Each row is a point. The last column is the point's height on a tilted bowl or saddle (a function of degree 2), plus a little noise. Count its main directions that bend up, bend down and stay straight.

Points, 11 rows:
[[-23  -5  -3]
 [-15  -7 -10]
 [  1  -9 -12]
 [-60 -28  13]
 [ 32  36 -60]
 [-26 -15 -11]
 [ 51  23  33]
 [-22   2   5]
 [ 18  -9   5]
 [  3  15 -19]
 [-44  11  59]]
Directions: 1 up, 1 down, 0 straight

Points, 21 rows:
[[ 42  16  -4 -20  30]
 [  1  29 -31   8 -33]
 [-26  28   2  11 -11]
 [ 15   7  -7  13   4]
 [ 13  10   3   8   5]
 [-60   9  28 -31  24]
 [  6  -3   8 -39  45]
 [-11  20   0   1   0]
 [  8  12 -33  48   0]
 [ -8  -7  17  47  60]
 [ 12 -33  21 -28  18]
 [-27 -15  19 -18  26]
 [ 21  10 -21  -8   5]
 [  3   1   4  15  13]
 [-14   4   0   2  10]
 [ 18  34  38  20  -4]
 [ -9  18 -21   9 -16]
 [-20  11  23  16  14]
 [  5 -33   6 -15  23]
 [-14 -21 -11  22  37]
 [ 15  21 -12   3  -4]]
Directions: 1 up, 1 down, 2 straight

Points, 48 rows:
[[ 41 -26  27  -2  17 -10  40]
 [ 19 -12   7   2   7  -8  19]
 [-26  -2  17  22  -1  31  -1]
 [  1  10 -12 -12  11   1   0]
 [  3  -3  19 -33  -1 -19  24]
 [ -1   3   9  -4 -20  -1   5]
 [ 10  -1   3   3  -4 -19   8]
 [ 10  24 -13  20  12 -24  19]
 [  6  -5  -9  -5  17 -13   7]
 [-22  19 -10  -7  24 -12  -1]
 [ -9  25  54  -9   0  14   8]
 [-16   5 -26  35 -11  15  29]
 [ 23  24   1 -17  19  -4   3]
 [-31 -29  12 -17  -7 -41  31]
 [  9   3  -7  11 -30 -10  14]
 [  2 -24  -6  -3  15 -38   0]
 [ 16   6  18 -17   6  14  25]
 [  0  -2  27   2  15  -1   1]
 [ -9  21  -5  -5 -14  11  -8]
 [ 14   1   0 -13  38  -3  10]
 [  3   8   6  22   8 -18   2]
 [  8  -1  13   3  25  19  15]
 [  9  17  -3  -8 -18 -10  -2]
 [-26  17 -14 -12  -8   0   0]
 [ 20   9   0   5  30 -35  -9]
 [ -4  22  10   3  17 -30  -7]
 [ 10 -11  13 -41 -10   5  48]
 [ -2  60  -1  16  -1   5 -15]
 [  0 -45   2  10 -14 -11  29]
 [ 16  20  -4  12  31  -7   2]
 [ 10  22  21   9  18  -4 -15]
 [ -7 -13 -24 -16  12   5   4]
 [ 22  26  23  12 -51 -31 -18]
 [ 12 -23 -21   2  21  11  39]
 [ -3   8  -2 -36   8  23  19]
 [ -6 -11 -15   6   2 -14  15]
 [-18 -10  -8 -12   1 -10  10]
 [-17  -5  -3 -13 -11  31  10]
 [  1 -11  -6 -22  21 -12   6]
 [-15  23 -16  11 -18 -25  28]
 [  8   7   8  -7  20  27  20]
 [ 55   4  26   6 -26  28  31]
 [  6 -18 -13 -13 -16  -3  19]
 [-14  -1   0   1  14  12   9]
 [ 44 -13   9  -4 -15  13  60]
 [-22   0   7  -3  28 -11   5]
 [-32   8 -11  14  -6  18  10]
 [  9   1 -11 -27  -2   5   9]]
Directions: 2 up, 2 down, 2 straight

Points (72 x 9):
[[  6 -27  17  11 -22   4 -27   0  24]
 [-12 -18 -21  -4 -21  10 -11  15  28]
 [ 11   5  13  21 -19 -48  12 -19  56]
 [-12  20  12  -1  -8   7   7   2  -2]
 [ 16   4  -8  32  -9   4   0  17  22]
 [  6   4  10 -14  -7  13  -6  -5  -5]
 [  3 -15 -18   3  16  10  -1   5 -11]
 [  6  20   0 -10  -9 -11  -6 -23  20]
 [ -7 -22  15 -11   8  -3 -19  14  22]
 [  5  11  -3  16  -9  -7   0  15  19]
 [ 22  -3   6 -12  15  15   3  21  13]
 [ 16 -29   2   9 -25 -22   4  29  56]
 [  8   1   6  14 -31  20  19  -5  15]
 [  0  -7  -4  10   1 -25   8 -21   5]
 [ -6 -20   5   1  20  18  30 -13 -17]
 [  6 -14 -33 -10 -20 -13  -4  12  30]
 [-19  -9 -23  22  26  -6 -37 -33  38]
 [ 15 -10  -7   5 -34  16 -21  16  29]
 [ -8   0  14  17 -20  -1 -27 -16  10]
 [-37   6  -4 -19   0   4  10  -2  20]
 [ -6  18 -23   6  15  22  18  28   5]
 [ 37 -20 -21 -16   4   3  23 -11  22]
 [  0   4  -8  17 -20  -8  17  11  23]
 [ 20  -8  -1 -30   2 -31  -6  -8  46]
 [-23  -1  -9  -3  22 -28 -13  27  45]
 [-13  20 -16  12  12  -1  -8  -7   6]
 [-11  10 -28 -11  -2   5  20   1  16]
 [  9   1 -18  14   1  28  -3   2  -8]
 [ -6  -8 -12 -11  18 -18   7  22  20]
 [ 10   8   0  15  -4 -39  -7  -5  39]
 [ 16  -9   4  -9  36  43   6  -7 -25]
 [  7  18   3 -31   4   3  10   3  27]
 [ -6  -6 -12 -21 -21   1   3 -13  15]
 [-13  -7 -13  15  -8  11 -15 -12   7]
 [-14  18  19  13  10  -4  -5 -26 -10]
 [ 28  -2  19  17  16   3 -13  -5   3]
 [-25  12   1  14  25 -16   2 -12  -4]
 [  5  18  48  15   5  18  11  -4 -11]
 [-24 -27   4  -5  18   6  21  -4  -8]
 [-27   2  12 -13  -2 -22 -21 -14  26]
 [ -2  32  16 -16   7 -16 -23  23  59]
 [ 22 -16   9  -5  -2   0  -6  24  30]
 [  7 -28   7 -18  19 -28 -19   4  40]
 [-11   2   0   2  22   3  37   2  -2]
 [-32   1   3  21 -22  18  -9   6   5]
 [ 18  -3  -5   3 -22 -40  -7  19  60]
 [-34   4  11  15   0 -11   8 -10  -4]
 [ -6  -2  -4 -26  -2   9  47 -15  32]
 [-19  20 -13 -18  19  -1  11   4  22]
 [ 10 -25   0 -22 -13  -9 -23  -2  35]
 [  0 -15  14 -15  14  -6   4  16  21]
 [  5 -21 -23   2  20   2 -29 -15  13]
 [ 23  17   1  18  21 -16  -9 -12  15]
 [-24 -27   1   2  -5  14  19  -4  -2]
 [ -1 -17 -12 -22   6 -18   4  -7  18]
 [ 26  13 -23   3  -1   0 -34  17  31]
 [  8 -21  14 -31  19  12  -3  -7  15]
 [ 15 -16   3 -34   1  15 -14  -6  18]
 [ -2   6   8   9  -2  -3   2 -11  -4]
 [-21 -20   7 -21  -5   2  -6  10  22]
 [ 16   4   6  -6   6  -2 -16  22  23]
 [ 60 -18  -1  -2   7  12 -17 -12  38]
 [ -8  28  30   4  14   6 -35  -4  -4]
 [ -1  28   2   9  31   4  -4  14  -1]
 [ -2 -10   4  -4  14 -21  19   4   8]
 [-23  12  13  31 -15  -3   5   5  12]
 [ -1 -19  17   3 -11 -15 -29   0  26]
 [-35 -11  -8  -4 -25   4  29  12  27]
 [  9 -16  33   4  -8   6  -1  -5  -1]
 [  4  -6  10 -24   5 -14 -20 -14  24]
 [ 23   2  13  -6  -7 -16   5   2  32]
 [  6   0 -18 -30  -9  17 -19  -8  18]]
Directions: 5 up, 1 down, 2 straight

Points (65 x 9):
[[ -1  36  15 -16 -24  -8   4 -19  -7]
 [ -3  12   0 -12  -5   8   6  33  -2]
 [  0  58 -28  -5  26 -31   4 -28 -11]
 [ -8  -3   5  10 -19  10 -33   9  -1]
 [-26  12  26  14  10  10   0 -20 -25]
 [ 46 -25  18  11 -45  -5  14   4 -26]
 [ 27 -19  17  -7  19  -2 -21  -1   3]
 [  8   6  -1  23 -42   6 -23   6   0]
 [ -4  20  12  -3  27   1  -5  -5  -9]
 [-24 -10  -2   8 -22 -34  16  -2  14]
 [ 15 -23  14 -14  26  -9   6  -4   2]
 [ 17 -13  -8  23  -8 -10  31  20  -9]
 [-22  -2  16 -37  -4  60  20   4 -60]
 [  2  22  -1  -5  12 -19   9  -9   0]
 [ -3 -29 -12  -6   1  -7  20 -39   2]
 [-14  -5  12  -3  -1  -7   4  10  -4]
 [  0  21  -9  18   9 -31  33  20  17]
 [  0  14  -6 -12  23  20  -5 -14  -6]
 [-36   1 -11 -10  17   7 -52  26   6]
 [  5  -9   5   6 -17  27  -6  -4 -14]
 [-27  -8 -25  42  10 -17  -1  18  11]
 [ -6   8  -4  21 -26  -7   6  19   3]
 [ 22  -1   0  37 -21  -3  27 -22 -21]
 [-28  25 -34 -13 -10 -18 -17  15   8]
 [-14  25  22  31  -8  -8 -28  -7  -1]
 [-16 -14  19   6 -12 -18 -18  12   1]
 [ -9  -5  17  11  22  17  38  -4 -24]
 [  5  -8  46 -22  25  -8  -1 -11 -14]
 [ 16 -14 -18  11  12  11 -22 -45  -4]
 [ 12 -18 -24   1 -16   3   0   1  -9]
 [ 12 -41 -18 -10  12   6 -15 -43   7]
 [ -4 -32  12 -26  38  -8 -24  15  14]
 [ -8  21  46  18   7  11  15  57 -15]
 [ -8  16  -7   4  11  24  37  -6 -15]
 [  0   5   1   3  12  47   0 -35 -14]
 [-28 -27  -3  -9 -18   3   8 -22  -7]
 [ 13  23  24  20  21 -16  -8   6  -8]
 [-11  10   6   2 -22   5 -12  -6  -5]
 [ 10   5  18  -1 -14  24 -19  14  -9]
 [ 21   5 -23 -41  11  -4   2  20  17]
 [ 26  28 -18 -24  26  27  12  17   5]
 [ -4 -15  11  -5  -3 -21  -1  -6   1]
 [  7  11  13  13  43  -4  -6 -22 -20]
 [ 23 -30 -12 -24  -5  12   5 -17  -3]
 [ -8   5  37   3 -13  14  32 -31 -28]
 [ 23   8   6 -12  -3 -16   5 -18  -2]
 [-18  -5 -12   3  -3   0 -36  23   5]
 [-15   0  -7   1   9  -2 -30  21   8]
 [-34 -10  33  17 -18 -23 -25   5   2]
 [ 19  -8   7 -16  22  15  52  -5 -17]
 [  3   8 -10  10  21 -13   8 -12  -3]
 [ 24   1 -16   2   3  10   2  21  -1]
 [  5 -22   7  12  24  10   0  29  -4]
 [-18  16 -29  11  20  17  10   1   6]
 [-11  -4  22 -17  37  11 -16  16  -6]
 [ 21  10   2 -32   3 -11  -6   3  10]
 [ -1 -20  21 -21  -2   7  -9  -1 -10]
 [ 14  -4 -13  -4  -9  -4  11  27  -1]
 [-19  31  11  -2  -9  -8 -29  -2   2]
 [ 10  -3  11  -8  -2   1 -21 -43  -3]
 [ 30  12  -9   3 -19   7 -38  -7   2]
 [  4 -10   1   9   4   9  28 -11 -14]
 [-16 -22  -5  17  25  17  39  16  -4]
 [ -7  30  14  17   5   6  -7  14  -3]
 [ 40 -23 -10   3 -14  13   9 -17 -17]]
Directions: 4 up, 4 down, 0 straight

Points, 68 rows:
[[ -3  24  18   5  13  -9 -30  -1 -15]
 [  5   8   0 -39  15  27  22  -7 -21]
 [ 40   3  26 -36 -12 -27  -2 -28 -36]
 [  4  14  26 -18  -4  -7   1 -18 -14]
 [  9  -4  12  -2   8  10 -36 -20 -14]
 [ 22  15   8   1   3 -22 -36  29 -21]
 [  6  17 -26 -39   3  -9  29  -2 -28]
 [ -4   9  -9   8   9 -18 -12 -22 -10]
 [  3  -1  -9  45  44 -10  -4 -19 -28]
 [ -1  -8   8 -20 -24  -5  23  29 -21]
 [  7  -1 -23 -12   2  16  -4   8  -8]
 [  2  -2  -6 -49 -22   6  14  24 -25]
 [-50 -42  -2 -24   2  -1  10  12 -27]
 [ -9   5  -3 -26 -28 -10  12  28 -21]
 [-26  17 -19 -32  36  29  13  43 -34]
 [  7   9  39 -25   8  37 -38 -39 -39]
 [-21  -8  36   6   7  -1  -5  52 -27]
 [ 15  25 -27  16  12 -27   0  16 -25]
 [  6   6 -19   3 -21  -6   8  42 -17]
 [-31  -1 -10  -4 -22   8   2  -2 -15]
 [  1  14 -24  12 -21  41 -17  22 -15]
 [-30 -19   6   6  -9   2 -17 -29 -16]
 [ 17  -9  -8 -23  -5  10   9  24 -11]
 [ 16  -6 -21 -11  16 -16  24   5 -17]
 [-22 -11  18  -7   7   6 -21 -14  -9]
 [  9   9  17  -3 -29  19  25  21 -26]
 [-10  21 -19  11  30 -14   3 -30 -19]
 [ 19   8  35  39  -6   6  14 -34 -30]
 [-32  -6  -2 -28  -6  -1   2  -9 -15]
 [ 12  -5  14  13  -1  -1  17   5 -14]
 [ 17  12  11  22  -9  13 -10  -5 -16]
 [-16  11  17 -16  15 -32 -40 -37 -25]
 [  1 -15  13 -26  -1 -24   2   4 -11]
 [ -1  -7 -15  25  22  21  -9  -7 -16]
 [ -7  -1 -15   5  -3 -11 -13 -35 -15]
 [ -1  -5   1 -23  -8 -24 -16  10 -11]
 [-18 -15  13  -6  10  -4 -22  19  -7]
 [  5 -22 -28  14  -2   1   2  14 -11]
 [  5  23 -30 -16 -11 -32 -23 -13 -30]
 [  1  13   9  -6  13  18  29  50 -32]
 [ 22 -28 -18  32  15   7 -10 -20 -23]
 [ 13 -31  33 -23  -1 -11 -33  23 -21]
 [  5  -9 -19  13  -9  31  -9  19  -9]
 [ -3  55 -18 -50  17 -30  30  -5 -60]
 [-22 -17  -3 -16 -18   5  16  -1 -13]
 [-12 -14   6   0  11   4  -6 -28  -8]
 [  8 -11 -26   8   5  -8 -23  48 -11]
 [  3  14  22  13 -18 -12 -12  -4 -16]
 [ -8   5  -6 -24   1 -25 -39  -3 -18]
 [-38  12  15 -17  10  23  31  -3 -26]
 [ 13   3  31  23  -6  14  28 -10 -25]
 [-19   6 -16   5  21  -6 -16 -14 -12]
 [-16  13  11  -2  -7  14  16  10 -15]
 [ 36   7 -28  15   6 -24 -50  13 -30]
 [ -9  -3  10  15  10   7 -25  28  -8]
 [  1   4 -21  -6  -1 -11  -3   5  -8]
 [  9 -38  13  13 -24 -21 -38  36 -22]
 [  1 -27 -29  10  -6   5 -16  -3 -11]
 [ 13  19  -6   5  20  31 -11 -10 -20]
 [ 16 -26 -14  -8   7   9  15 -26 -13]
 [  9  17  -4  -7 -31  13   2 -33 -31]
 [-28  25  29 -19 -14  12  36  -7 -34]
 [  8 -14 -15 -30  19 -19   9   2 -14]
 [-24 -14 -14 -23   2   9   0   8 -10]
 [ 60   6  -7 -20  26 -33  -5  20 -47]
 [ 18 -24 -34 -17   5 -14  14  16 -17]
 [-11  19   9   3 -24  35   7  33 -21]
 [  5  15 -24  17 -16  -2 -18 -13 -20]]
Directions: 0 up, 7 down, 1 straight

Points:
[[-21 -12  30  -6  -2  11  18 -12 -22]
 [ 22   3   8  19  29 -14  24  -4  -2]
 [  5  -6   0 -34  25  -5  16 -29 -14]
 [ 22   4  14   8  24  -5   0   2  -6]
 [-12 -27  -9 -13   5  28   6 -11   5]
 [ -9   7  42  12 -17  -5 -26 -10 -38]
 [ 10  -9 -42   6   6 -11   8 -12  16]
 [-28  21  26  14  15  32  11  35 -20]
 [ 15  34 -24  26 -15  15   0  31 -11]
 [-12 -11  19  12   2 -12  -8  31   0]
 [ -5  25  -1   4  14  17  -6   0   2]
 [ -9 -24  -7 -27  -1 -27  -4 -23 -22]
 [ 23  -2  13 -12  -1 -18 -10   7 -26]
 [  5  -8   5  10   0  14 -13   2   5]
 [ 18  -1  21  21 -45  22  13 -13 -44]
 [-13  -4   1  -6   8   6  14  34   0]
 [-12  -4 -12  -2  -8 -17  10  18   3]
 [  9 -22 -23  17   1  22   8  36   9]
 [  1   7  15 -19  30  -1  49   4 -16]
 [-17   9   6   1   3 -26  33 -16  -9]
 [ 14 -33 -32  25 -38  29 -20   0   2]
 [ 16  -9  22  19  18   2  -5  -6  -3]
 [-26   2  18  11   9  19  23 -17  -8]
 [ -6 -36   3  27   8  14 -21  -3  21]
 [ 14  10 -14   7  -1 -28 -36  -9 -18]
 [ 20   8   8  26   8 -20 -60   9 -28]
 [  6  21 -12 -28   7  11 -11 -13 -12]
 [-32   7  14  31  -3  -5 -28  14  -5]
 [  9  42   9  -4  -5  11 -17 -12 -28]
 [ -3  -2   2  -6 -27  10  16   4 -16]
 [  8   7  -9  -6 -22  -3   3  13 -11]
 [-22  23   2  21   5  -3 -21  35  -3]
 [-10 -20 -25  39 -10  14  29 -12   9]
 [ -1  -8  25   7 -18   2   3  29 -19]
 [ 17 -11  14   7 -10   1 -12  -8 -11]
 [ 29 -19   9  -4 -26 -13  27  25 -40]
 [ -9   0  19  -2  -6  16   6 -16 -12]
 [  5  29 -10  18 -16 -17  40  10 -11]
 [ -3   2   8  -1   2  27 -17   2  -4]
 [  1   7 -30 -16  -2 -15  10 -42  -5]
 [ 10  -4 -21  10 -14 -16 -20 -48 -12]
 [-17 -18 -50  12  10 -19  21 -17  15]
 [ -1  15   1   2   7  -3   9  -6   2]
 [ -1  19 -23  17   9   2  10  10  14]
 [ 20 -31 -23   8 -31  10 -12  36 -14]
 [ 14 -14  -2  -6  15 -21   4 -14  -4]
 [ 14   0  18  -6 -26   7 -28  28 -37]
 [ 11  12  -2   3  22  25  -2 -20   9]
 [ 17 -12   7  12  -5 -13 -23   2  -6]
 [ 18 -14 -27  10   5 -21 -14   3   8]
 [ -6  18 -29  -2 -34 -21 -34 -12 -33]
 [ 13 -18  22 -13  -1   0  30 -36 -29]
 [ 31 -12  11   8  -2 -41  18   4 -26]
 [  6 -10   2  -3 -18 -20  -4 -16 -15]
 [ 40 -12  -5 -37 -16 -20 -21  -3 -60]
 [ 16 -17  45 -18  -6   9  14 -17 -50]
 [-16  36  -2  -3  32  11 -13  -4  -5]
 [ -6  16  -5  10   8  -7 -31  -6  -5]
 [-15   9 -28   9  31 -26  25  13  13]
 [ 10   0 -17  -5 -17  -8 -30 -23 -16]
 [ -3 -22  -5 -12 -10 -33   6  -9 -14]
 [ -7  25  -4  24 -10  12  23   0  -3]
 [-26  -3  -4  -5   8   9 -31 -24  -6]
 [ 15  20   8  27  27 -25 -34 -10 -20]
 [-11 -20 -11   8   7  -6   9   4  15]
 [ -7 -10 -21  -3 -17   5  22  -2   2]
 [-18  30  14  -2  10  -5  14 -17 -11]]
Directions: 0 up, 6 down, 2 straight
